Rows are points. The window is the flat piece filled in between its corners: a triangle in 3 columns, a solid with four corners in 4, and so on. A path goes straight from each point to the next, and from the last back to the first. List the points from which the path goes on through the window.

Window, 3 rows:
[[  3  44 -22]
 [ 13  28   0]
 [-22 -40   8]]
Path:
(1): [57 42 -6]
(2): [-31  25 -11]
(3): [-32   0  21]
(4): [-11 -45  -3]
(5): [ 31 -11  -5]
(6): [-40   5  12]
(7): [-14  63  -9]
(8): [ 32  38 -19]
Through the window after points: 1, 3, 5

Window (6 x 6):
[[-17  -2  17  12  47  32]
 [ 38   0  45  -3   2  -4]
 [ 14 -42  12 -34  -8  39]
 [ -3  25  16   0  19  58]
 [ -3  70 -18  22  84  10]
 [ -4   0  31 -20  -9 -20]]
Path:
(1): [-17  28  23 -23  42  41]
(2): [  0  28 -12  17  37  31]
(3): [  1   8 -11   9  15  22]
(4): [-14  18  31 -31  49  59]
(5): [ 12  -9  60 -39  25  24]
(6): [ 13 -21  23  -1 -18  21]
(7): [  7 -16  15  16 -52  63]
(8): [ 13 -24  15 -35  19  17]
(9): [ 16  -1  16 -54  34  51]
(10): [-32   4   4  35   9  22]
(11): [-7 -7  4 37 23  9]
(12): [ 24   8  50 -32  25  23]
(13): [ 11 -28  50 -39  21  34]
(14): [ 11 -25 -16 -10 -16  32]
(15): [  6 -10  37  15 -32  -9]
(16): [  8  21  13 -56  39   5]
Through the window after points: 7, 11, 13

Window (8 x 8):
[[-29 -78   5 -16  25  15   7 -30]
 [-11  18 -37   1 -29  17 -12 -10]
 [ 10  27  -4 -23  30  29  14 -35]
 [-20 -56   8   6   0  15  59 -38]
 [ -7  36  34 -28  61   2   5  23]
 [ 47  41 -11  46 -38  14 -69 -20]
 [ 35 -25 -12  -1  27  -7   7  -9]
 [ -1   7 -10  -5   2  65  -4  20]]
Path:
(1): [-22 -42  -6  28  12  38  38 -20]
(2): [-31 -12 -42  16  54  59 -21 -14]
(3): [ 16 -11  15 -24   9   1  23 -28]
(4): [ -5  -2  56 -25 -36  26  37 -46]
(5): [-12 -43 -23  17  36   7  26  -9]
(6): [ 18  51 -21  61  34  38  12 -35]
(7): [ 12 -21   3 -37   3   1 -30   3]
(8): [ 40 -27  15  -5   4   1  18 -16]
(9): [ -6   1 -56   4  51  12 -19   5]
(10): [-15 -37 -42  47  37  13  20 -26]
(11): [-16 -32  32 -56 -17  19  -1 -16]
(12): [ 13  -5   1  -6 -18  13 -17 -26]
(13): [  2  -8 -28  36  10  53   2 -12]
(14): [-27 -45  10  46  44  38  50  -3]
(15): [-10 -19   2 -34   5   8  24 -21]
(16): [-10 -40  10 -11  -3   4  45 -36]
Through the window after points: 2, 4, 8, 10, 16
